Every row gives one point. Examples show where two turns around zero, p and q, send a point. Write where each new point lands after one turn and then the other. Backwards means that the second turn is done in reverse. Each puzzle has new turns, and all numbers are rounded.
In the rows, 128 means zero.

Turn p:
[166  95] -> [116  79]
[115 179] -> [168 163]
[103 110] -> [101 142]
Turn q:
[146 127] -> [145 122]
[ 96 177] -> [110 184]
[142  80] -> [129  78]
Where do these land?
q, then p: [144 164] -> [166 119]
q, then p: [179 127] -> [137  78]
q, then p backwards: [ 95 136] -> [100 109]
q, then p backwards: [94 85] -> [137  74]

Turn p:
[116  78 147] -> [119  86  94]
[ 79 144 169] -> [ 76 152  96]
[142 137  84] -> [171 142 142]
[174 153 111] -> [148 133 179]
Turn q:
[ 97 192 121] -> [ 76 105  85]
[164 126 161] -> [120 121 176]
[162  94 120] -> [150 159 158]
[ 89 100 111] -> [166 126  94]
Where do these land?
q, then p: [136 169 133] -> [122 141  88]
p, then q: [155 104  77] -> [127 156 184]
q, then p: [152  97 128] -> [103 126 158]
q, then p: [ 98 131 203] -> [130  53  97]
q, then p: [ 98 139 100] -> [167 145 126]

Turn p:
[ 81  90 106] -> [ 75 164 133]
[101 201 140] -> [187 170  97]
[169 152 139] -> [162  94 122]
[138 101 144] -> [118 114 156]
[151  95 110] -> [ 96  97 131]
Turn q:
[134 171 121] -> [118 145 168]
[ 99 112  95] -> [119  82 129]
[176 115 133] -> [104 162 100]
[166 125 102] -> [ 85 141 119]
[ 88 175 142] -> [163 124 181]
[105  71 175] -> [180 116  72]
Where do these land?
q, then p: [122 117  91] -> [ 99 148 145]
q, then p: [ 86  98 125] -> [ 90  96 141]
q, then p: [103 154 133] -> [145 111 156]
q, then p: [202 143 163] -> [179 158  69]

Turn p:
[130 173 117 159] -> [161 155 132  93]
[140 113 102 130] -> [140 102 113 126]
[ 56 118 150  74] -> [ 73 173  95 179]
[140 152 138 101] -> [ 99 136 130 102]
[175  84 132 176] -> [167  73 170 139]
Turn q:
[ 70  90 145 114] -> [169 110 138 185]
[146 105 148 159] -> [120 163 158 135]
[154 138  85 138] -> [103 149  91 110]
[163 176 171 167] -> [ 77 125 181  90]
[124 171  82  96] -> [119  93  73 102]
[113  88 138  94] -> [181 131 128 144]
Where do these land?
p, then q backwards: [104 108 116 131] -> [105 111 110 127]
p, then q: [131  94 144 119] -> [122 140 146 159]
p, then q: [ 98 160 169  81] -> [105  59 125 150]
p, then q: [191 178  74 138] -> [207 133  91  84]
p, then q: [116  99 137 171] -> [104 162 160 114]

Turn p:
[ 83 100  98 145 195 114] -> [126  96  86 188 176 128]
[133 133 191  65 123 117] -> [102 109 105  48 121 134]
[110 110 148 165 193 149] -> [115  87 122 168 158 180]
[116 149 127 150 120 107] -> [129 162 126 133 146 134]
[113 109 145 104 100 136] -> [105 116 144 101 131 103]
[137 129 120  79 108 107] -> [135 131 106  93 112  91]
[169 175  98 154  81 204] -> [121 167 188 158  42 139]
[161 120  96 160 104  91] -> [189 156 145 136 137 113]
Turn q:
[ 96 108 156 157 115 138] -> [111 142 147 155  91 108]
[108 100 191 151 176 140] -> [133 100 123 199  80 126]
[ 99 116  72 103 119 117] -> [ 74 136 108  99 155 129]
[ 97 197 138 103  97 122] -> [145 207 113 129 145 148]
[117 119 164 133 118  96] -> [136 140 131 163 134  94]
[165 139  77 157 169 137] -> [143  83  97  73 108 138]
[213 116  99  91 103 146] -> [152  87 176  80 182 154]
Where do these land?
p, then q: [ 65  85 127 195 118 112] -> [155  93  71 176  73 122]
q, then p: [146  93 112 169  79 128] -> [120 127 109  62 161 121]
q, then p: [178 116 107 110 142 124] -> [140  70 119 125 126 125]
p, then q backwards: [138 212 121  76 141 102] -> [ 69 193  92 160 154 125]
p, then q backwards: [109  89 126 126 149 161] -> [138  76 135 119 150 127]
p, then q: [128 135 133  96  97 112] -> [128 146 113 132 170 129]
p, then q backwards: [148 138 159 117 110  87] -> [148 167  93 131 109 127]
p, then q: [112 157 140 135 187 198] -> [ 70 151 164 115  62 128]

Turn p:
[125 104 125 160 149 214] -> [ 99  87  65 145  93  89]
[154 190 148  99 109 101] -> [150 136 171 173 144 174]
[161 105 135 110 154 102] -> [123 132 117  98 133 175]
[110 167  67 113 127 126] -> [138 186 116 163 152 108]
[128 104 134 173 149 137] -> [123  91 101 104 140 109]
[105 102 147 127  54 105] -> [164 130 186  99  90 103]
[113 124 141 113 154 111] -> [ 98 134 140 114 142 139]
Turn q:
[166  73  97 113 113 114] -> [144  98 168 140 163  84]
[225  80 135  91 132 141] -> [153 133 224 175 160 114]
[114 122 154 162 108 115] -> [132 136 116  88 151 144]
[116 166 120 166 131 114] -> [110 132 117  85  97 133]
[ 92 137 124 164 133 154] -> [120 101 100 108 114 162]
[ 92 156 143  88 173 122] -> [ 89 158  90 170 110 132]
[ 91 161 122 112 106 137] -> [148 136  82 130 101 126]
Where do these land?
p, then q: [152 128 103 154 145 113] -> [109 110 153 150 109 114]
q, then p backwards: [125 140 135  86 147 153] -> [141 162 119 104 120 159]
p, then q: [188  94 161 138 127 185] -> [188  62 134 128 157 108]
p, then q backwards: [153  79 110 131 112 153] -> [ 99 174 108 140 101 134]
p, then q: [132  95 142 138 140 106] -> [135 131 121 170 137 119]
q, then p: [ 88 182 120 117  98  69] -> [168 204 150 150 155 137]
p, then q: [ 58 179 126 132 126 117] -> [ 67 171 111  93 142 146]

Turn p:
[123 162  96 152 101 150 159 114] -> [106 167  93 112 145 157 130 151]
[ 81 139 160 130 106 119 149 160] -> [128 146 139 171  96 151  96 151]
[150 109 189 141  98 105 124 120] -> [172 146 161 135  92 110 156 150]
[151  43 166  40 115 110 130 119] -> [109  98 174 117  60  31 130 124]
[157 156  94 150 100 113 159 134] -> [136 148  80 120 152 124 132 171]
[148 163 144  95  95 111 114 128] -> [123 123 161 130 146 114 135 181]
[135 112 110 115 179 101 149 113] -> [121 123 107 149 148  86 131  87]
[114 135 111 163 203 203  69 155] -> [126  62 123 114 147 214 140  58]
[110 134  99 152 131 123 121 150] -> [141 124 105 127 142 150  98 124]
[127 105 154 118 184 160 101 116] -> [119  95 156 132 118 137 156  69]
[111 150  85 151  95 111 132 100] -> [130 175 112 102 163 134 101 143]
Turn q:
[122 133  94 142 144 120 131 137] -> [142 138  96 142 120 124 140 138]
[ 60 116 111 149  85 108 105 141] -> [ 78 145  80 165 149 137  91 119]
[133 143 220 113 149 105 111 130] -> [111 134 176  72 115  79  87 114]
[ 98 141 104 141 153 105 215 137] -> [116 141  85 121  45 155 155 134]
[108 151 146 123 146 143 137  96] -> [122 170 155 116 115 139 130 133]
[168 113 114  57 150 150 135 117] -> [184  99 159 102 132 165 124 162]
[161 111 122 145 161 128 106 150] -> [160 116 110 109 148  94 146 126]
[168 100 145 139 136 105 107 106] -> [162 115 140 115 142 110 121  82]
[ 93 126 111 135  31 216 130 131] -> [ 45 113 148 180 187 187 161 150]
[169 146 113 135 125 100 104 136] -> [160 108 132 156 126  90 125 123]
Where do these land?
p, then q: [165 104 161 110 161 174 113  92] -> [105 125 146 104  84 188 120  96]
q, then p: [133 120 101 182 178 100 120 110] -> [120 154  96 116 187  98 148 154]
q, then p backwards: [107 169 114  72  81 101 117 168] -> [ 96 147 130  79 102 108 142 199]
p, then q: [170 103 155 139 122 171 134 143] -> [107  82 128 137 114 177 139 124]
q, then p backwards: [167  74 135 149 149 108  94 109] -> [142 101  98 161 170 100  91 108]
p, then q: [130 157 110  97 131 100 156 170] -> [128 133  64 131 147  98 131 123]
q, then p: [124 197 118 109  77 122 135 141] -> [187 144 130 139  91 173 102 139]
q, then p: [ 69 152 164 140 119 139 134 135] -> [110 142 157 155 142 164  81 136]
q, then p: [ 85 126 146 117  92 127 171  99] -> [ 99 152 161 107 110 181 118 127]
q, then p: [130  79  76 166 170 138 106 113] -> [ 96 119  70 118 181 108 165 116]

Turn p:
[145 205 146 132 134  56 205 156 119] -> [151 168 144  21  66 145 125 108 138]
[117 100 125 144 112 107 146 162 149] -> [125 124 110 112 116 131  90 160 105]
[104 121 150 147 114 157  95 118 103] -> [107 156 127 172 150 129 123 135 154]
[122 111 148 110 152  94 113 106 147] -> [ 92 102 108 108 143 121 124 100 129]
[118 132 108 135 153 151  95 148 148] -> [130 131 121 168 123 126 124 106  91]
[153 123 127 143 149 145 124 123  77] -> [114 152 159 134 148 139 169 141 121]
[156 124 110 143  95 147  93 128 135] -> [158 120 140 159 160 154 113 133 124]
[ 84 102  68 135  96 123 100 134 134] -> [115  87 140 181  99 148  88 151 123]
[140 150 153 150 128 156 218  53 120] -> [152 145 181  80 138  44 148 143 178]
[141 112 146  40 148 143  91 153 147] -> [135  94  47 145 136 143 177 103 117]
Turn q:
[113 107 169 121 126 160 125  98 134] -> [102 103 153  91 127 121 148 152 121]
[115 128 120 119 167 157 129 179 145] -> [136 182 102  91 115 123 116 142 118]
[114 114  84 170 140  87 101 157 100] -> [147 149  85 167 116 161 154  92  98]
[107 133 134  93 110 173  88 153 118] -> [ 80 130  81  98 145 105 124 141 125]
[196  87  86 165 174 146 124 142 157] -> [157 217 163 138 158 127 170 116 127]
[148 130 131 137 110  82 157 127  98] -> [158 100 132 159 109 122 131  95 151]
[165 168 122 125 150 147 101 148 125] -> [132 161 116 147 149  81 111 139 110]
[165 140  98 139  84 153 216 125 107] -> [200 102 135 111 177 122 119 107 192]
[106 158 102  88 117 131 119 104  97] -> [105  97 111 124 153 127  84  99 113]
[ 71 147 213 155 118  99 131  75 175] -> [113  60 171 137  74 158 126 208 107]
[136 114 161 103 127 125 161  99 129] -> [124 102 171 106 112 116 123 122 149]
[100 109 118 121 113  75  84 130 151] -> [ 80 132 115 168  99 171 132 123 126]
Where do these land?
q, then p: [139 138 118 172 127  83 151 108 110] -> [139 144 157 115 186 119 127 153 120]
p, then q backwards: [117 130 108 154 103 165  94 104 123] -> [170 155 112 137 114  97 127 105 149]
p, then q: [127 122  93  93  97 184 138 122 107] -> [178 154 133 140 119 130 166 144 173]
p, then q: [ 76 148  88  91 164 129 141 117  31] -> [165  62 111  92 113 171 130 188 193]
p, then q backwards: [122 111 124 101 122 126 160 107 151] -> [125 141 165 122 108 143 144 133 104]
q, then p backwards: [120 129 112 137 163 185  89 142 167] -> [152  97 169 172 145 131 145 169 102]
p, then q: [164  98 136 131 138  83  81 149  94] -> [132 131 112  51 147 121 119 128  89]
p, then q backwards: [145 124 185  99  84 106 131  89 158] -> [127 136 104  99  72 171 172 148 109]
p, then q backwards: [102 114 144 139 114 118 175 172 173] -> [ 97 177 151 109 157 146 135 175 126]
p, then q: [151 155 181 163 192 143 118 128 129] -> [149  88 154 140 121 115  62 112  82]
q, then p: [146 139 120 127 105  86 130 171 164] -> [169 140 143 144 130 128  73 111 110]
